Each row of a before or after table is a point. The points were changed in one or more steps. Then noise was added and the rows were shuffled. The steps act on how far a point lies along the listed directions, d1 being the first. Name the steps. A step turns or swaps two directions, mirrors them in a line or flattens them onto one, adds a multiple of one to another, or multiplies one. Angles are multiples of 10 degrees, from the lower direction toward the higher: turns from -170 to 170, lines from 10 to 170 but not 90. Use the fewest steps. Two steps may share a direction if one is a turn and the other turns, adds or multiplies; they go together, in the order done. Otherwise the lowest direction goes first.

Directions:
(1): [ 39 -11  22]
(2): [ 19 -11 -41]
(3): [15 43 -4]
Before, 12 rows:
[[-28 -41   0]
 [-17   0   6]
 [ 22 -25   0]
 [-21 -44   2]
 [ -6 -35  13]
 [  9 -21  -6]
 [ 29 -12 -27]
 [ -8  -7 -15]
 [ 11  22   6]
 [ 13  -8 -13]
 [-43   5  -9]
 [  8   4 -35]]
After, 12 rows:
[[-37 -89  11]
 [-14  -9  15]
 [  5 -11 -16]
 [-45  -5  16]
 [  0 -35 -13]
 [-14 -73  13]
 [ 23  44   4]
 [-18 -11  -8]
 [ -4  22 -34]
 [ 13 -39 -11]
 [ 15  -7 -42]
 [-43 -83  14]]
Steps: turn d1 and d2 by 30 degrees; multiply d3 by 2

Directions:
(1): [25  1 21 26  9 37 22 44]
(2): [  3  10  -1  14 -61  -2 -35  22]
(3): [-27  17  59 -15  15  -3 -26   8]
(4): [ -7  29  18  48 -12  -4  23 -39]
Before:
[[  8 -44 -76  -3 -11  -9  10 -47]
 [ 33 -47 -33 -17  48  25  27  33]
 [ 14 -31 -16 -44  41  23   9  60]
 [-20  35  57 -15   4   3 -41  12]
 [-15 -20 -13   3  46   3  31 -25]
 [ 15 -51 -57 -24 -16   0 -16   7]
 [ 19 -31 -13 -26  45   2 -12   6]
 [ 13  10   5   2   3  15   9  47]
 [ 24  -8 -43  -8 -33 -21   0  -4]
 [-48  22  47 -34  28 -33 -41 -37]
 [  0   9   3   6 -19  -8  -4  12]
 [  0  12  18  24 -17   7  -1  -5]
 [  2 -15 -11 -18  24   8  -4  20]]
After, 13 rows:
[[-12  17  34 -25  67   7   7 -16]
 [  0 -21 -55   8 -69 -15 -33 -26]
 [  6   1   9  23  13  10  21 -16]
 [ -3  -9  -2 -17   1   5 -26  28]
 [  3 -25  -7 -47  -1  16 -32  76]
 [ 27 -10 -46  -5 -23 -22   9 -13]
 [ 12 -45 -52 -24 -29  -6 -25   5]
 [ 19 -22  -7 -14 -36  15 -45  66]
 [-46  22  46 -29  40 -30 -25 -46]
 [ 16   6  -2  -6  18  15  17  42]
 [  2  -1  -6   1  12  -7  20  -4]
 [  7 -19   5 -23  -8  -8 -55  25]
 [-23   7  18  18 -45  -1 -38  15]]
Steps: turn d1 and d4 by -10 degrees; mirror d2 and d3 in the line at 110 degrees

Directions:
(1): [ 16   6 -15 -12 -22  43  23   8  46 -23 -45 -15]
(2): [-24  46  25  38 -50  -7   9 -18  -8 -23   7 -12]
(3): [ -8 -11  35  13 -11  23  32  59 -25  29 -12  16]
(4): [-32   9 -34  15  33  47  29  -7 -16 -22  30  15]
(5): [ -8  10  42 -36  33   6  -1   9 -21 -35  -3 -49]
Before (13 x 12):
[[-11 -18 -16  -1  55  10  -2   5 -44  -8  26   8]
 [ -9  -4 -12 -35  17  37  19  18  20 -18 -25 -27]
 [ 42 -15  27 -41  11 -25 -22   6  18 -14 -22 -18]
 [ -5 -14  24  -8  21 -11  -6  33 -14  49   6  27]
 [-23  12   6   5  43  -8 -11 -19 -13 -25  22 -18]
 [-16  16  -6 -23  29  24  -7  26 -13 -24  -8 -11]
 [-15  15   5  18 -16  11   9   1  -3 -22   4  -3]
 [-20  -7   2  -9  37   5  -8  -1 -21   3  27  -2]
 [  0   6   5 -15 -18  75  29  10  18 -37 -20 -20]
 [ 12 -13  16   4  -5 -37 -37  -7 -12  21  18   8]
 [ -5 -34 -74  31  13   6   2 -13  13  36  18  59]
 [-32  -1  15  -1  30   8  -5  -8 -20  -6  18  -8]
 [-12 -16   5  -6  27 -19 -17 -12 -17  22  17   2]]
After (13 x 12):
[[-17 -31 -46  -8  36  26  15  19   0  31  12  29]
 [-40  16  -5  46   9  48  46  20 -12  -9  10  19]
 [ 14  24  -9  -7 -34  -7 -16 -24  59  -2 -31  -4]
 [-44   9 -19  33   0  49  30  -6  -2  -6  12  22]
 [-22   1 -11  20  15   2   1  -7 -21 -11  34  17]
 [-11  12   9   7 -26  20  15  -3  20  -5 -25 -14]
 [-37  18 -35 -23  69  69  26 -26   3 -83  11 -45]
 [ 30  10  51  -5 -62 -28 -28   5  25  -2 -37 -32]
 [-14 -41 -46   1  52  36  -1  -7 -31  24  57  52]
 [-32  17 -59  39  15  87  55  -2  -6 -46   8  18]
 [ 72 -32  55 -25 -51 -55 -28  42  33  44 -59   5]
 [-31  15 -26  23  -3  58  35   1   7 -15   9  13]
 [-26   7 -51  16  16  41  11  27  -9   3   8  41]]
Steps: mirror d1 and d2 in the line at 120 degrees; turn d3 and d5 by -140 degrees; multiply d4 by 2.5

Directions:
(1): [-29 -14 -13  56   9 -19 -12 -36  -8  29  31 -17 -11  48  54  -3  -4  -7
 -21  -5]
(2): [  1  10 -28 -23  33  32 -23 -19 -39  17 -30 -51  27  24 -17  40   5  22
 -10  25]
(3): [ 33 -25  -3 -24  16 -45   8  -5  29  11   9   4  35  33   4  23  16 -43
  48  33]
(4): [-12  64  -7 -12   0  -5  -5  57  -9  14  -6 -30 -35  27  13 -21  30 -37
  19  -4]
Before:
[[-22  -8 -15  32  -1  17 -15 -32 -26  28   3 -21  -4  24  19  18 -16  26
  -48  -4]
 [ 32 -13  -7 -31   9  11  11  -6  -3 -21 -15 -16  39 -24 -38  46 -17   3
   -9  24]
 [-33  37  17  39 -60   3  25  66  25 -23  39  38 -86 -34  25 -92 -13 -35
    1 -67]
 [-46  56  -3  21 -12  23   6  48 -17 -11   3   2 -53 -14 -16 -36  16  23
  -27 -21]
 [-10  18  12  12 -16  14   2  18 -26 -10   3   8 -22 -29  -5 -28 -19  15
  -24 -30]
 [ -9 -54 -17  17   0  25 -27 -56 -29  -2  -7 -10  42 -23 -28  34 -41  70
  -58 -12]
 [-10 -13 -13  15   3  10  -6 -37 -15   2  -1 -12 -22 -10   9  -2 -13  33
  -35 -29]
 [ 30 -30  -6 -19  22  10 -12 -57  13  12 -21 -14  68  22  -6  36 -21  29
   17  30]]
After (8 x 20):
[[-50  32   4  24 -13  31   5  25 -14 -14   6  14 -40 -30 -20 -31   3  44
  -37 -23]
 [-25   7 -14  30   1  14 -12 -18 -26  33   3 -28 -15  34  25  16  -7  12
  -40  -1]
 [-27   7  21  50 -63  11  27  41  28 -33  48  55 -72 -53  19 -80 -29  -7
  -17 -69]
 [ -9  23  17  10 -14  13   2  19 -26  -9   1   5 -22 -29  -6 -25 -20  11
  -20 -29]
 [-12   7 -16   8   3   3  -7 -15 -15   6   0 -24 -30   3  13  -3  -2  17
  -27 -28]
 [-16   9 -25   2   4  10 -26   3 -33  17 -13 -48  11  10 -17  13  -7  25
  -28 -13]
 [ 31   5 -11 -35  10   5  10   7  -3 -18 -17 -29  34 -13 -38  34  -5 -14
   -2  22]
 [ 29  -1  -6 -29  22   5 -17 -27  11  20 -23 -27  59  35  -5  28  -1   7
   32  32]]
Steps: flatten d3 and d4 onto the line at 170 degrees
